Every row gives one point. Examples show where two turns around zero, p and q, send a point. Write where each new point lands after one turn and then the other. Backwards means that the second turn is done in reverse. Each puzzle has new turns, and all numbers are rounded.

Turn p:
[36  2] => [ 34 -11]
[-22 -15] => [-26  -6]
[ 6 35] => [18 31]
[-20 -22] => [-26 -14]
Turn q:
[39  2] => [-14 -36]
[-36 -14] => [ 2 39]
[-3 11] => [11 -2]
Where do these land?
q, then p backwards: [26  6] => [  4 -26]
q, then p: [-15  39] => [ 38 -17]
q, then p: [-20 -32] => [-9 37]
q, then p: [  9 -13] => [-16   3]

Turn p:
[  6 -22 -22 -16] => [ 20  16 -12  21]
[26 13 60 40] => [  2 -55  42 -35]
[-32   0   7  -7] => [ -7  17 -13 -24]
[  6 -10 -31  12] => [  3  -9 -22  26]
[  8   1  16 -31] => [10 23 25 -4]
[-15  17 -30   3] => [-27   8 -21  15]
Turn q:
[-13 -18  -6 -26] => [ -1 -26 -17 -16]
[-14  27 -20 -17] => [-14  18 -31 -12]
[ 36 -34   0  45] => [43  2 51  6]
[23 -9 11 30] => [15  7 35 13]
[-40  32   7 -10] => [-25   7 -40  22]
[  8   3   9 -23] => [-21  -9   3 -13]
Where do these land?
q, then p backwards: [-22  19 -12 -22] => [-32   0 -18  11]
q, then p: [ 49  -8  14 -23] => [ 15  30  18 -41]
p, then q: [-11  -3  27  61] => [ 20 -53  -9 -35]
p, then q backwards: [ -4   5 -25  -6] => [-16  19   6   6]
q, then p: [-13 -12  -4  -9] => [13  3 -9 12]

Turn p:
[21 23 16 11 18 32 15  6] => [ 23 -33 -16 -28   2   6 -14   8]
[-33 -35  24 -26 -20   0 -24 -13] => [-24  30  15  33 -18  17 -12  33]
[14 12 11 33 30  1 13 29] => [ 41 -12 -21 -10   8  -2 -20 -25]
[ -1  -6  -7 -13   4 -24 -31   5] => [ -1  22  32   7  -3 -14  -4  -8]
[-26  21  12 -25  12 -26 -44  -6] => [ -4  32  42   3  28 -15 -22  19]
[-19  -2   3 -33  19 -23   1  -3] => [ -1  30   2   6   5 -31  -2  21]
[ -9  32   7  24  14 -25   5  -2] => [ 22   2  -2   1  44  -4   0 -10]
[ 12 -48 -49   8 -32  29  13 -37] => [-49 -41  -7  29 -41   3  39 -11]
[ 0 35 -2 17  3 15 20 39] => [  9  -4 -29 -39  18   9 -17 -23]
[ 42 -31 -16   6 -47  20  31 -18] => [-13 -29 -14  -1 -43  28  54  -6]
Turn q:
[-29 -16 -22 -14  30  -1  -4  20] => [-24  16 -29  30   5 -12  15  13]
[ 25 -25 -21 -15 -39   0  15  16] => [ 8  2 26 -9  7 25 48 11]
[-11   4  12  33  12  -2  40  -8] => [-15 -21   3 -17  28 -10 -29  22]
[-16  10  30  17 -11 -44   5  -6] => [-36  -1  13 -19  -7  20 -35 -10]
[-38  22  -9  29 -34  10  18  -7] => [  7  24  -3 -21  47  19 -28   1]
[ 20  12   4 -43  41  20 -52  37] => [ 23  24 -17  43 -65 -28  15   6]
[ 32 -29  33   0   0  13  -8 -33] => [ 19 -56  10   9 -15  10   0 -18]
[  3   1 -24 -43 -11  -4  13   3] => [  0  13 -19 -20  -8   8  41   5]
[ 15  21  -3  35  12   8 -27 -24] => [ 19  -3  15   4   6 -33 -26 -32]
Where do these land?
q, then p: [ 34  42 -28   8  17  10  15 -35] => [ 20  34  25   0  -9 -36  42  17]
p, then q: [  5  13  34 -16   8  -2  -5  42] => [ 32  21   1  -9 -40  -8  13 -12]
p, then q: [ -4   8  -4  11 -31   2   6  21] => [ 22  -1 -31  -7  11  -5   3  -3]
q, then p: [ 28   8 -40  23  26  22  19 -62] => [ 32  19  11  36 -18 -60  38  10]
q, then p: [ 14 -21  -8  -1  14   1  19  23] => [ 13  21 -30   2  -2   7  -6 -14]
q, then p: [-19 -23  23 -25 -37  -6 -16   9] => [-25 -41 -17 -13  -7  25 -15   7]
q, then p backwards: [  3 -18  30  12  13  17 -28   3] => [ -2 -32  10  26  19   9 -17 -11]
p, then q: [-22 -12  -4   2 -27 -35 -63   9] => [ 23  -8 -12  -8 -10   3 -75  -9]
q, then p backwards: [-24   0  -4  28   9  -1   9  -7] => [-31  18  -5   7  12   4  -6  -2]
p, then q backwards: [ 11 -14  46  -3  15 -24  30  19] => [ -7  27  -3 -28  -9  50 -12  15]
q, then p: [-27  17 -44 -38  -5  14  15 -23] => [-18 -13 -14 -27   8 -56  26  -5]
